Every row gives one point. Examples show where two turns around zero, p and q, send a point. Write where each new point lands after one turn and then the other. Backwards means that the second turn is done in reverse. Each puzzle has new turns, and all numbers are rounded.

Turn p:
[-2.1 -0.3] => [-1.8 -1.1]
[4.0 3.2] => [2.4 4.5]
[-1.0  2.6] => [-1.9  2.0]
[-0.9 -5.5] => [ 1.4 -5.4]
Turn q:
[-6.3  2.4] => [-6.7 -0.9]
[2.1 0.3] => [1.7 1.3]
[ 2.7 -3.3] => [ 3.9 -1.6]
[1.6 0.6] => [1.1 1.3]
Where do these land?
p, then q backwards: [-1.1  5.6] => [-0.6  5.7]
q, then p backwards: [-0.1 -3.6] => [ 0.2 -3.6]
q, then p backwards: [-1.6  1.5] => [-1.7  1.4]
q, then p backwards: [ 2.8 -3.5] => [ 3.1 -3.3]

Turn p:
[-1.6 -5.8 -4.3] => [-1.8 -3.0 -6.5]
[ 0.4 -2.5 -1.2] => [ 0.4 -1.4 -2.4]
[ 1.3  3.2 -0.8] => [0.8 3.3 0.9]
[-3.0  4.8  2.0] => [-3.1  2.4  4.6]
[-0.1 -3.1  0.1] => [ 0.3 -2.7 -1.6]
[2.9 3.3 4.3] => [3.3 1.1 5.1]
Turn q:
[2.7 0.6 1.3] => [ 1.5  2.5 -0.9]
[-2.8  4.1 -3.5] => [-5.6 -1.1 -2.0]
[-0.8  2.2  2.2] => [-1.6  2.3  1.5]
[ 0.9 -6.9  0.1] => [ 5.8 -3.6  1.4]
Where do these land?
q, then p: [-1.4  0.4 -5.2] => [-2.5 -2.0 -4.3]
p, then q: [-3.0 -3.0 -0.3] => [ 0.2 -4.0  1.3]
p, then q: [0.0 3.0 0.1] => [-1.6  2.4  0.8]
q, then p: [ 4.4 -0.4  5.4] => [3.8 4.6 3.6]

Turn p:
[ 0.1  0.7 -2.7 -3.0] => [-0.8  0.7  0.4 -3.9]
[3.1 0.7 5.2 3.7] => [2.5 2.2 1.2 6.2]
[-2.0 -0.8  2.3 -3.3] => [-0.6 -2.6  3.6 -0.7]
[-3.8  2.0 -0.7 -2.9] => [-4.2 -1.4  1.7 -2.1]
[ 2.5 -2.6 -4.1  5.5] => [ 3.1  1.0 -7.0  0.5]
Turn q:
[ 4.0  1.2  0.7 -0.6] => [ 3.2  2.0 -1.0 -1.8]
[-1.9 -2.5  5.3 -2.6] => [ 1.0 -3.5  5.2 -2.1]
[ 1.5  3.2 -1.9  0.0] => [-0.4  3.6 -1.7 -0.4]
[ 0.1 -3.0 -3.9  5.0] => [-0.1 -2.2 -4.5  4.9]
[-0.6  4.5  2.8 -1.7] => [-0.3  3.8  3.7 -1.6]
[-1.9 -4.0  3.5  2.0] => [ 1.6 -4.4  2.9  2.4]
[-1.4  0.6 -6.5 -2.2] => [-5.2  0.6 -4.5 -1.4]
Where do these land?
p, then q: [ 2.2  2.3 -4.5 -0.4] => [-3.2  3.4 -0.5 -2.9]
p, then q backwards: [-5.1 -1.6  2.9 -1.5] => [-4.5 -4.2  1.3 -0.2]
p, then q: [ 4.9  2.5 -2.5 -2.1] => [-0.4  5.2  1.2 -3.5]
p, then q: [-1.2 -4.4  2.7 -0.3] => [ 3.7 -3.6 -1.2  0.5]
p, then q backwards: [-0.7 -4.6  0.1  0.3] => [ 1.7 -4.2  0.8  0.4]
p, then q: [-0.2  5.8  1.2  4.0] => [-3.2  3.4  1.3  5.2]

Turn p:
[-5.2 -0.1 -0.4  2.8 -2.9 -1.4 -3.3  2.5] => [-1.7 -1.8 -1.7 -1.1 -0.2 -2.3 -5.4  4.3]
[ 4.2  0.7 -2.6 -4.5  1.8 -5.0 -1.1  1.5] => [ 2.3 -6.3  0.0  0.2  1.7  0.4  5.3 -0.5]
[-1.2  3.2  4.4 -0.4  5.1  3.7 -0.7 -4.4] => [-2.0  5.2  1.1  1.5  6.3  2.7 -0.8 -3.0]
[ 1.2  2.7 -1.9  5.8 -0.9 -2.3 -2.5 -3.1] => [ 4.8  1.1  2.2  2.5  2.3 -3.3 -2.2  3.3]
[ 4.0 -0.3  1.5  0.9  0.4  2.1  4.6  2.7] => [-0.7  2.0  2.9  0.8 -4.1  3.2  3.3  0.3]
[-2.6  0.2 -5.0 -1.2  3.2  0.5 -3.5  1.5] => [-2.1 -2.2 -5.0  3.2  2.4 -2.4  1.0  1.2]
[-4.7 -4.7  0.9 -3.4 -3.5 -4.1  5.1  1.3] => [-3.8 -3.2  1.0 -6.9 -4.4 -3.5 -0.5 -2.8]
[ 1.4  3.5  2.2  2.0 -3.1  3.5  3.1 -2.1] => [ 2.1  6.3  1.7 -2.3 -0.8  1.9  0.2  1.5]
[ 3.0 -5.2  0.9 -2.0  0.0  3.1 -1.8  0.2] => [ 1.0 -1.0 -2.4  2.2 -3.2  3.4 -0.9 -4.3]
Turn q:
[ 0.1 -1.1  2.4 -3.1 -1.0 -0.6 -3.1  3.3] => [ 0.3  1.2  1.4 -0.7 -3.0 -0.9 -4.5  2.1]
[ 0.7  0.5  1.3  5.6 -0.8  1.1 -4.2 -1.2] => [ 2.4  1.1 -4.1  1.8  1.1 -4.4 -0.8 -2.4]
[ 1.7  2.8  1.6 -3.5 -1.9 -2.1 -0.3 -3.6] => [ 1.6 -2.4 -0.9 -1.9 -5.2  2.0  1.0 -1.5]
[ 2.0  1.1 -3.9 -2.5 -1.5  0.7  0.9  3.4] => [ 0.8 -3.0  2.1  1.8  0.1  1.1  0.0  4.9]
[-0.6 -1.6  1.9  7.6  2.8 -0.1  6.3 -0.7] => [-4.3  1.8  1.1 -0.1  4.7 -4.3  5.8 -3.9]
[-0.2  2.6  1.9 -2.3 -2.7  8.9  8.5  0.6] => [ 4.3  1.9  9.8  3.3 -0.1  2.2  6.3 -1.2]
[-3.0  1.6 -0.4  1.9  2.4 -2.5 -1.8 -0.8] => [ 0.1  0.9 -3.4 -3.7  2.2 -0.2 -0.2 -0.2]
[-1.3 -1.8 -4.1 -2.7 -3.4 -3.1 -3.5 -1.2] => [-0.9  0.0 -4.8  1.3 -2.6  3.7 -1.9  3.8]
[ 0.5 -4.2 -0.7 -1.0  6.1 -2.1 -3.0  0.1] => [-4.3 -1.4 -1.1 -1.7  2.8  1.0 -5.9 -1.6]
Where do these land?
q, then p: [-1.1 -0.4  1.8  1.1 -2.8  4.7  6.8 -1.4] => [-0.7  5.9  6.5 -2.3  0.0  0.8  0.6  0.3]
q, then p: [ 0.3 -2.9  1.1  1.6  0.6  3.3  0.6  5.6] => [-1.9 -2.2  4.3  0.9  3.6  1.5 -2.6  2.4]
q, then p backwards: [ 1.5  0.4  0.7 -0.5  2.9 -4.1  0.4 -3.0] => [-2.1 -2.5  0.9 -4.7 -0.7 -1.0  0.5  1.4]
q, then p: [-0.6  3.9  1.2 -2.9 -1.3 -4.6 -1.9  3.4] => [ 0.5 -4.9 -3.0 -3.4 -2.5  2.9  1.5  0.9]
q, then p backwards: [ 0.4 -3.3 -2.6  3.1 -0.2 -2.4 -3.2 -0.5] => [-3.9 -0.7 -2.5 -0.3  1.5  2.6 -3.4  1.0]
p, then q: [-3.9  0.4 -1.3 -3.4  1.1 -2.6 -2.5 -2.5] => [-3.8 -1.6 -1.9 -2.3  2.0  3.6 -2.4 -0.7]
p, then q backwards: [ 1.4  1.3 -6.3 -0.9  0.6  1.4 -2.5  6.6] => [ 1.9  0.9 -6.5  1.5 -5.7 -3.6  0.1 -0.6]
p, then q backwards: [ 1.1  7.1  4.3  3.7  1.6  3.5  3.5 -3.2] => [-8.3 -2.1  0.7 -0.7  0.1  4.8  3.4  3.4]
q, then p: [ 0.8 -6.6  1.1 -1.8 -2.5  0.9 -1.3 -5.1] => [ 2.8  5.5 -2.3  0.1  0.8 -3.2 -4.7  2.7]
